Each row of a before or after table is a point. One or more steps were done to the points. Then noise was added and the rows were shuffled. The steps act on columns, c1 being the first. Write out the steps. A step turns or swaps two columns, mirrors them in a line or flattens them onto one, adds a multiple of one to another, or multiplies or shifts one. Angles are multiples of 10 degrees, from the lower column toward the higher: turns from -170 to 170, lines from 10 to 170 but not 90. Use the fewest steps. Two steps may share a column if one is a turn and the other turns, adds or multiplies; they go together, in the order done. Otherwise the lowest column goes first.

Before (12 x 3):
[[-3.7,5.6,2.6],
[-5.5,0.0,-1.9],
[-2.2,-2.4,5.4],
[1.1,-1.5,-6.9],
[3.1,1.7,4.9],
[0.4,6.9,4.4],
[1.5,-2.6,6.9],
[-0.7,-5.1,4.6],
[-12.4,-2.0,5.9],
[-1.7,5.3,7.1],
[1.6,-4.4,5.7],
[-3.3,-5.4,3.1]]
After (12 x 3):
[[0.4,0.4,6.0],
[0.8,-2.1,5.1],
[0.5,-4.8,5.9],
[0.0,-2.6,7.0],
[-1.0,7.2,4.2],
[0.3,1.4,5.1],
[-0.4,1.2,-1.8],
[0.8,-5.0,4.8],
[-1.4,5.5,7.2],
[1.3,-4.4,3.3],
[0.8,-1.2,-7.1],
[-1.5,5.8,2.9]]
Steps: flatten c1 and c2 onto the line at 100 degrees

Before (13 x 6):
[[0.9,-1.1,-6.0,-0.5,-0.4,-3.3],
[-3.5,6.4,-1.0,-1.2,-3.4,-8.8],
[-1.2,-2.7,-1.2,7.3,-3.9,-5.0],
[-0.5,-1.3,9.7,4.9,0.3,-5.6],
[0.9,-0.5,-8.1,-3.3,-3.7,-3.8],
[-2.5,-4.5,0.9,-2.5,0.2,-3.3],
[-4.5,-1.9,2.2,4.9,-5.9,-1.6],
[2.7,6.7,2.0,-4.0,-3.3,4.1],
[-2.7,-6.2,2.8,11.2,2.6,-5.9],
[2.8,-4.1,-0.1,3.7,-1.1,-8.2],
[3.2,-5.6,3.5,-7.5,5.7,-8.8],
[-0.5,3.1,-1.8,1.3,2.4,-1.1],
[3.0,1.0,2.7,4.7,-8.6,3.8]]
After (13 x 6):
[[2.2,-1.7,1.4,5.3,-0.3,-3.9],
[0.1,-6.3,2.4,-0.4,-3.9,-3.0],
[-4.8,-0.7,3.4,-3.7,-6.2,1.6],
[0.8,2.5,-7.9,2.4,-2.4,2.1],
[2.4,7.1,1.8,-4.1,-2.9,2.5],
[0.0,4.6,3.7,8.7,4.0,-11.3],
[-2.5,-4.5,9.5,-1.5,0.6,-12.2],
[0.9,-0.2,-2.2,-3.6,1.6,-0.1],
[-6.4,-11.4,3.3,-0.1,1.4,-7.8],
[-5.1,-2.3,-0.4,1.5,-1.0,-8.3],
[5.5,1.0,-0.8,-4.7,-2.5,-8.2],
[-0.8,1.0,-6.7,1.1,0.1,1.0],
[-4.6,-6.3,-1.3,-1.4,-2.9,-4.3]]
Steps: turn c2 and c4 by -120 degrees; turn c1 and c2 by 140 degrees; add -0.7 times c3 to c6; multiply c5 by 0.7

Before (12 x 9):
[[-0.8,-1.6,-7.0,0.2,-1.2,-2.7,-0.9,-0.8,5.3],
[4.3,0.5,-10.4,4.0,-3.8,0.1,-1.4,-2.7,4.1],
[3.2,0.3,-2.9,-5.3,-3.2,5.3,2.0,-2.0,4.1],
[3.6,3.1,-0.8,4.0,-4.1,-0.8,1.5,6.9,-1.1],
[4.5,5.6,4.7,0.1,-3.4,-2.1,0.4,-2.8,0.7],
[-1.2,4.1,-0.1,2.5,-4.5,-1.2,0.6,-3.6,5.1],
[-4.4,-1.5,-1.6,-10.2,-3.8,1.8,6.6,-4.5,-5.8],
[-4.5,-1.0,0.3,1.1,2.1,0.7,2.7,14.6,3.5],
[1.5,-0.6,2.6,3.7,-0.1,0.9,5.1,-4.2,4.9],
[2.2,-1.0,2.1,-3.1,1.1,-3.0,4.2,-2.4,4.4],
[3.3,-2.2,5.0,-0.8,1.0,3.8,-2.2,-4.7,2.0],
[0.0,10.3,3.8,-1.5,17.2,-0.9,3.1,3.2,0.8]]
After (12 x 9):
[[-2.3,-3.1,-5.2,0.0,1.1,6.1,-2.1,-4.7,1.1],
[-3.2,-0.8,2.0,5.7,-3.1,8.4,1.9,-2.0,2.8],
[-4.2,-0.9,11.0,-2.4,-4.1,-0.1,-1.8,-2.6,3.1],
[-0.5,4.4,0.5,-2.4,-4.3,-2.0,0.6,-3.9,3.6],
[-1.5,-1.0,-2.1,-4.0,-0.1,1.6,5.2,-4.3,3.4],
[-6.3,3.6,-4.8,-0.5,-3.5,-3.2,0.4,-2.7,0.6],
[1.2,-1.2,6.9,1.0,-1.3,-4.2,-0.8,-0.7,3.7],
[-1.5,-1.8,-2.5,2.6,1.0,-4.7,4.1,-2.3,3.2],
[-3.8,9.7,-4.2,0.8,17.3,-1.7,3.1,3.1,0.6],
[4.6,0.5,-0.2,-1.2,2.2,1.1,2.7,14.5,2.7],
[-4.4,1.6,1.4,-3.9,-4.0,-1.4,1.7,7.0,-0.6],
[4.8,0.1,-0.2,10.4,-3.8,2.8,6.5,-4.6,-4.0]]
Steps: mirror c1 and c2 in the line at 100 degrees; turn c3 and c4 by -170 degrees; multiply c6 by 1.6; multiply c9 by 0.7

Before (14 x 12):
[[-3.6,0.1,1.7,4.9,-2.3,1.8,-1.6,5.2,4.8,2.0,-3.9,-4.6],
[0.4,-3.7,-0.8,6.1,3.6,6.7,4.8,6.2,3.7,4.4,-3.4,-1.7],
[-3.0,6.5,3.8,-0.6,-1.2,6.7,16.4,4.9,0.3,-0.2,-2.4,-1.2],
[0.8,7.0,3.2,9.4,1.3,4.9,-3.2,5.1,-4.4,1.1,3.0,-1.2],
[-3.5,-3.8,-3.9,-2.0,7.8,7.5,-1.3,-7.9,0.5,1.7,1.7,8.4],
[2.4,-7.6,-4.3,10.6,-0.9,-9.2,8.5,-1.4,0.4,0.1,-1.0,-2.6],
[-1.1,5.4,3.5,-3.0,-1.2,5.8,1.3,3.7,1.3,0.8,3.7,9.1],
[2.2,-6.3,-8.8,-4.0,2.2,7.9,4.5,4.4,1.0,-0.6,3.7,-1.5],
[2.6,7.5,3.3,-3.2,4.7,3.5,-2.9,-1.0,2.4,1.3,1.0,3.1],
[-0.9,-4.3,3.7,-3.8,4.6,-1.6,-2.6,5.8,-2.6,-0.4,3.5,-2.8],
[-1.7,5.7,1.5,-5.2,0.8,-1.3,6.6,-1.3,-0.5,10.5,2.1,1.2],
[2.0,4.6,-0.1,-5.5,5.1,6.8,-2.3,6.9,-1.5,2.4,1.0,6.7],
[-2.6,5.0,-1.7,-5.5,3.2,2.2,-1.0,5.5,-2.8,1.1,-1.2,2.1],
[1.7,1.1,3.2,-0.5,-2.4,7.1,-0.9,2.1,-0.9,5.4,-6.3,-0.5]]
After (14 x 12):
[[2.4,-19.0,-4.1,2.0,-0.5,-5.1,-7.4,-1.5,0.4,4.0,-4.7,-5.7],
[-3.0,16.1,3.8,0.4,-2.8,10.6,-14.2,4.2,0.2,8.4,-9.4,-0.9],
[-1.3,13.6,3.7,-3.4,-2.4,9.6,-1.6,3.1,1.2,0.0,2.9,8.8],
[-3.7,0.2,1.5,2.0,-3.9,5.8,0.4,4.0,4.9,-2.6,-3.5,-5.6],
[-3.4,-9.4,-4.0,-2.9,10.0,11.5,0.3,-4.7,0.5,-2.0,1.9,8.0],
[-2.6,12.6,-1.7,-1.5,1.1,6.2,0.2,6.4,-2.8,-1.5,-0.9,3.6],
[1.8,2.7,3.2,0.1,-2.8,11.3,-2.0,1.3,-0.9,-5.2,-7.2,-0.2],
[-1.8,14.2,1.4,-1.1,1.0,2.7,-11.0,-1.1,-0.5,-5.7,-3.4,2.9],
[2.1,11.4,-0.2,-2.7,2.3,10.8,0.7,8.2,-1.6,-3.2,1.4,7.6],
[-0.8,-10.8,3.7,0.7,2.4,2.5,2.4,6.9,-2.8,-1.0,4.6,-1.3],
[2.6,18.8,3.4,-1.3,4.8,7.4,1.9,0.7,2.4,-2.5,1.9,3.8],
[2.2,-15.7,-8.9,0.0,0.4,12.0,-3.5,5.1,1.1,2.7,1.9,0.1],
[0.4,-9.3,-0.8,1.2,1.3,10.8,-6.3,7.1,3.6,-1.4,-6.6,-3.5],
[0.6,17.6,3.3,1.4,-0.5,8.9,2.3,5.2,-4.4,-2.5,4.2,-4.0]]
Steps: multiply c2 by 2.5; flatten c4 and c12 onto the line at 110 degrees; turn c5 and c8 by 20 degrees; shift c6 by 4.0; turn c7 and c10 by 150 degrees; add 0.5 times c7 to c11

Before (11 x 18):
[[-2.4,0.8,-1.7,3.9,-2.3,-1.5,3.2,1.5,4.2,5.1,3.4,-3.2,15.0,-6.4,5.0,-0.9,0.5,-8.0],
[-5.7,-1.9,5.6,8.8,-1.6,0.7,-1.3,3.1,-4.2,0.8,-1.3,-0.5,-4.2,0.8,-0.2,-3.8,1.6,-0.5],
[-5.1,5.4,0.2,-0.5,-1.7,0.1,-1.6,2.8,-2.6,-4.8,-1.9,-0.6,7.4,-0.1,-4.5,9.0,2.3,-1.0],
[-3.6,5.9,6.9,1.6,0.7,0.7,0.8,1.5,5.9,5.8,3.9,-7.1,11.5,0.7,0.4,2.5,-0.8,-7.0],
[-7.3,2.2,-0.9,-4.1,0.2,-7.2,-3.7,0.6,-3.1,4.4,-0.1,-2.4,4.6,7.7,-3.3,7.7,-0.8,-4.5],
[-0.4,1.8,-1.6,2.0,-3.0,3.8,0.5,0.5,-1.7,-4.1,-5.4,1.5,-5.2,7.2,3.6,-5.1,-4.7,4.7],
[-1.5,3.0,-1.3,-3.7,2.3,1.5,-1.3,4.4,2.6,10.1,5.6,-10.0,10.1,-2.9,1.3,-2.4,3.9,-3.7],
[-11.5,6.6,3.3,-4.5,0.5,-3.1,0.3,3.3,-2.0,2.1,-1.6,-3.1,2.6,0.7,3.0,1.7,1.9,-4.4],
[0.3,4.6,0.0,5.6,-3.2,-0.1,-0.1,-5.9,-1.2,2.0,-7.0,1.4,-6.0,0.0,2.8,-1.0,0.1,6.7],
[5.6,4.7,0.0,-0.4,-2.2,-2.2,2.4,2.3,-1.0,5.4,1.5,-12.8,9.6,-1.2,7.9,1.8,1.5,-6.4],
[0.5,0.8,4.3,2.3,-2.3,-3.1,3.5,3.8,-3.4,1.3,-5.5,6.5,-5.6,4.1,2.9,1.6,-1.1,10.3]]
After (11 x 18):
[[-5.7,-2.2,13.2,9.4,-0.3,3.6,-0.6,3.2,-4.3,0.2,-1.3,-3.7,-1.4,1.3,-6.5,-3.9,-2.7,-1.1],
[-3.3,1.4,-4.1,4.3,0.1,-13.5,3.0,1.4,4.1,5.0,-8.2,-5.9,6.4,-6.0,2.6,-1.0,-0.4,3.3],
[-5.9,1.7,-2.2,-4.8,-4.3,-7.3,-4.2,0.5,-2.4,4.7,-4.6,-5.6,-3.3,8.5,-0.6,7.9,-3.6,0.1],
[0.8,3.1,-3.6,-3.4,2.0,-8.4,-1.0,4.5,2.6,10.0,-4.0,-12.9,6.3,-2.5,4.5,-2.5,-5.0,5.8],
[-2.6,5.6,17.3,1.9,-2.5,-9.0,0.6,2.6,5.8,5.9,-7.5,-10.5,5.6,0.1,-1.2,2.3,-1.9,4.5],
[-0.8,0.4,11.5,2.2,0.2,3.6,2.7,3.8,-3.6,1.7,10.5,3.5,-5.2,3.8,1.5,1.0,2.3,-5.6],
[-5.3,4.9,0.3,-0.3,0.3,-5.9,-1.9,3.5,-2.2,-5.0,-1.3,-3.3,2.9,-0.4,-4.1,8.4,-3.4,-2.7],
[-1.8,4.4,-0.5,6.1,1.7,4.8,0.3,-5.2,-1.2,1.8,6.7,-1.1,-3.8,-0.4,-1.6,-1.0,2.5,-7.5],
[-0.7,1.9,-4.2,2.2,-1.9,6.0,0.1,0.8,-1.5,-4.3,4.4,-1.5,0.9,7.2,2.4,-5.2,4.7,-5.9],
[-8.1,6.8,8.6,-4.5,-4.2,-3.5,0.8,3.0,-1.4,2.1,-4.6,-6.7,-1.5,0.4,5.7,2.3,-7.4,-1.9],
[3.0,4.7,0.4,-0.7,4.9,-9.0,2.3,2.1,-0.5,5.5,-6.3,-16.5,3.2,-0.8,8.0,1.9,3.2,1.4]]
Steps: turn c1 and c5 by -40 degrees; turn c5 and c17 by -130 degrees; multiply c3 by 2.5; add -0.7 times c4 to c15; turn c6 and c13 by 60 degrees; swap c11 and c18; shift c12 by -3.0

Before (9 x 24):
[[0.6,-3.1,8.9,4.5,1.1,-0.2,-1.3,3.5,2.3,-0.4,4.9,2.3,4.3,-4.1,-0.2,-1.3,-6.7,0.0,-1.6,-2.2,1.0,2.8,-8.7,-3.0],
[0.1,-7.2,9.9,0.3,-0.4,2.8,-3.4,-1.0,0.3,-2.7,1.6,5.2,3.0,-5.8,2.7,-5.3,-3.6,0.7,-3.9,5.6,-1.2,-3.9,-6.5,-2.4],
[0.0,-2.1,3.6,-2.1,-1.3,-1.5,3.0,-6.4,-9.3,-2.5,-4.3,-0.7,-5.1,8.7,-2.9,-6.8,-0.5,-4.2,0.8,-1.8,-1.2,8.5,7.1,1.0],
[-8.1,4.5,-1.0,0.1,3.6,4.0,-3.0,5.4,3.1,6.6,-5.4,-5.0,2.8,-0.9,-5.1,-1.4,2.3,3.7,-3.6,-0.9,-4.5,-9.4,9.7,2.0],
[-6.3,-2.8,-3.9,5.0,3.1,0.1,-3.6,8.0,-2.5,9.9,-2.2,-6.7,-0.4,-4.3,-9.2,-3.6,1.1,2.2,-2.8,-1.9,0.0,-5.4,3.4,8.3],
[-3.8,6.2,-0.5,0.5,-0.2,7.4,-1.5,6.6,-1.4,8.1,-2.9,-8.2,1.8,-8.1,-7.6,-4.7,-2.4,2.9,-1.4,-1.8,-2.7,-9.0,4.6,6.6],
[1.6,-7.9,4.2,2.9,-5.8,3.4,-2.5,3.3,2.9,-0.2,-1.9,1.6,2.2,1.0,2.6,-3.9,-8.5,0.7,-4.2,3.1,-0.2,4.6,-1.9,-0.2],
[4.8,-3.7,6.0,1.3,-2.7,-5.9,2.5,-2.7,-6.6,-5.3,-1.2,0.5,-2.9,6.3,-4.3,-5.3,-3.8,-3.7,0.3,3.0,-9.7,4.6,6.3,-1.1],
[3.6,-7.5,3.5,2.5,-1.9,-0.1,-2.0,-4.0,6.1,-2.2,-1.3,2.0,6.2,-4.2,1.3,-2.5,-4.9,-2.7,-2.7,0.2,-0.3,3.5,-0.4,4.5]]
After (9 x 24):
[[-6.5,-2.8,-3.9,4.9,5.8,-0.5,-2.9,4.8,6.9,10.0,-1.0,-7.6,-0.1,-4.0,-8.9,-1.9,1.1,2.5,-2.4,-4.4,-0.2,-5.9,2.8,-9.4],
[-4.2,6.2,0.0,0.4,1.9,7.5,-0.3,3.1,6.0,8.2,1.0,-7.5,1.4,-8.8,-8.1,-1.8,-2.7,3.4,-1.3,-4.7,-2.8,-9.7,4.2,-8.5],
[3.6,-7.9,3.5,3.2,-5.1,-1.1,-2.0,-7.5,-1.2,-1.8,0.3,3.4,6.3,-3.6,0.6,-1.2,-5.6,-3.4,-2.3,1.3,0.3,3.6,-0.5,-5.6],
[-7.4,4.2,-0.5,-0.6,2.7,3.1,-3.7,-1.3,6.2,6.6,3.7,-4.6,3.0,-1.5,-6.0,1.6,2.0,4.1,-2.9,-2.8,-4.2,-9.4,9.8,-4.1],
[4.4,-3.3,5.6,1.0,0.1,-7.3,2.8,5.7,-4.6,-4.6,4.6,-1.1,-2.8,5.1,-4.1,-4.1,-2.9,-3.6,0.1,8.0,-9.2,4.9,5.5,-1.1],
[0.5,-2.9,9.6,4.1,0.9,-1.4,0.0,-1.0,3.6,-0.5,-1.5,3.9,4.4,-4.3,0.1,-4.5,-6.2,0.1,-1.2,-5.0,1.4,3.5,-8.8,3.6],
[2.3,-8.4,4.6,2.8,-7.0,2.7,-2.4,-1.9,3.7,-0.3,3.1,3.0,1.6,0.9,3.0,-0.7,-8.1,0.7,-4.6,7.3,-0.5,5.1,-3.1,-2.4],
[-0.2,-7.8,9.8,1.1,-0.7,2.2,-3.6,-0.6,-1.6,-2.3,3.1,5.9,2.9,-5.7,3.7,-5.4,-3.4,0.8,-4.3,13.8,-1.0,-4.3,-7.2,1.9],
[-0.9,-1.2,4.5,-2.3,2.3,-2.8,3.0,6.9,-8.6,-2.7,5.6,-2.5,-5.9,8.8,-2.4,-3.3,0.0,-4.2,0.9,-3.8,-1.7,8.8,7.3,-4.3]]
Steps: turn c8 and c9 by 70 degrees; add 0.5 times c8 to c5; shift c6 by -1.0; turn c11 and c16 by -40 degrees; turn c11 and c24 by 150 degrees; add 0.3 times c13 to c12; multiply c20 by 2.5
